Each row is a point. Examples show where two turns around zero, p and q, send a point. Where does a point land after both, in the order given? Backwards means that the second turn is done in reverse. Each puzzle has new turns, and all numbers are rounded.
(in the rows, 128 means zero)

Turn p:
[141 173 111] -> [147 165 156]
[ 93 107 188] -> [133  56 133]
[153 121 142] -> [149 127 108]
[ 87 136  98] -> [ 87 135 159]
[166 102 101] -> [123 158  84]
Turn q:
[164 138 138] -> [136 165 120]
[139 163 128] -> [126 154 153]
[116 150  94] -> [ 94 126 152]
[ 74  79 180] -> [185  61 112]
[147 110 101] -> [101 134 103]
Where do these land?
q, then p backwards: [159  73 158] -> [187  93 144]
p, then q: [112 156  87] -> [159 127 170]
q, then p: [126 175 113] -> [152  94 155]
q, then p: [115 107 153] -> [128 143  96]

Turn p:
[135 144 120 120] -> [144 140 130 134]
[ 84 143 142  82] -> [ 99 173 168 130]
[149  77 116 115] -> [139  93 145  86]
[158 200 164 180] -> [145 124  88 219]
[141 113  94 152] -> [146 116  96 103]
[101  91 132 120] -> [ 95 121 140  98]
Turn q:
[ 95 114 153  83] -> [120 152  90  84]
[143 174 108 163] -> [117 124 144 188]
[ 91  92 122 110] -> [161 132  97  97]
[118 101 155 142] -> [126  96 115 105]
[193 160 102 143] -> [115 136 194 167]
Where do these land?
q, then p backwards: [123 119 108 153] -> [160 136 134 131]
q, then p backwards: [132 154 116  81] -> [ 89 157 112 107]
q, then p: [ 74 140 136 150] -> [149 132  90  87]
p, then q: [136 115 125  66] -> [ 71 128 129  98]
q, then p: [174 113 155 190] -> [ 72  74 147 104]

Turn p:
[143 138 160 130 127 122] -> [119 122 115 154 146 139]
[152 146 129  81 112 120] -> [145 141 124 139 171  97]
[ 98 101 124 113 139 102] -> [153  93 116 108 114 118]
[133 149  58 160 164 130] -> [109 162 149 127  62  90]
[ 79 122 155 167 117 134] -> [ 93  92 126 101 118 167]
[135 126  96 171  80 139] -> [107 134 196 122 123 140]
[154 119 158 115 134 133] -> [145 135 110 153 146 145]
[131 122 145  86 151 143] -> [154 144  88 123 144 128]
Turn q:
[ 92 138 138  96 100 128] -> [152 136 155 147 121  89]
[148 112 121 158 104  94] -> [111 120 107  90 156 109]
[128 132 148 127 128 160] -> [138 106 138 153 130 141]
[ 92 128 123 114 102  80] -> [143 162 142 105 135  80]
[ 89 141  98 152 111 151] -> [ 99 121 183 123 123 121]
[149 131 108 141 159 149] -> [102 124 120 130 113 166]
[116 102 136  91 127 144] -> [162 116 130 134  95 119]
[225 136 135 129 163 126] -> [102 120  40 148 135 170]
[114 131 144 143 158 121] -> [142 145 138 121 142 157]
Where do these land?
p, then q: [127 126  98 131 146 118] -> [127 129 117 126 145  97]
q, then p backwards: [126 112 148 138  89  90] -> [112 140 118  75 113 115]
q, then p: [130 120 156 177 104 116] -> [163 132  83 132 102 126]
q, then p: [166  92 160 129 113 161] -> [180 137 158 127  98 148]
p, then q backwards: [119 147 123  94 181 134] -> [161 118 120  91 123  86]
q, then p backwards: [129 171 106 120 127 116] -> [152 168 121 139 134 141]
q, then p: [107 152  77  97 164 133] -> [ 72 120 147 110 172 132]
p, then q: [119 105 156 137 100 156] -> [140 106 136 156 102 158]
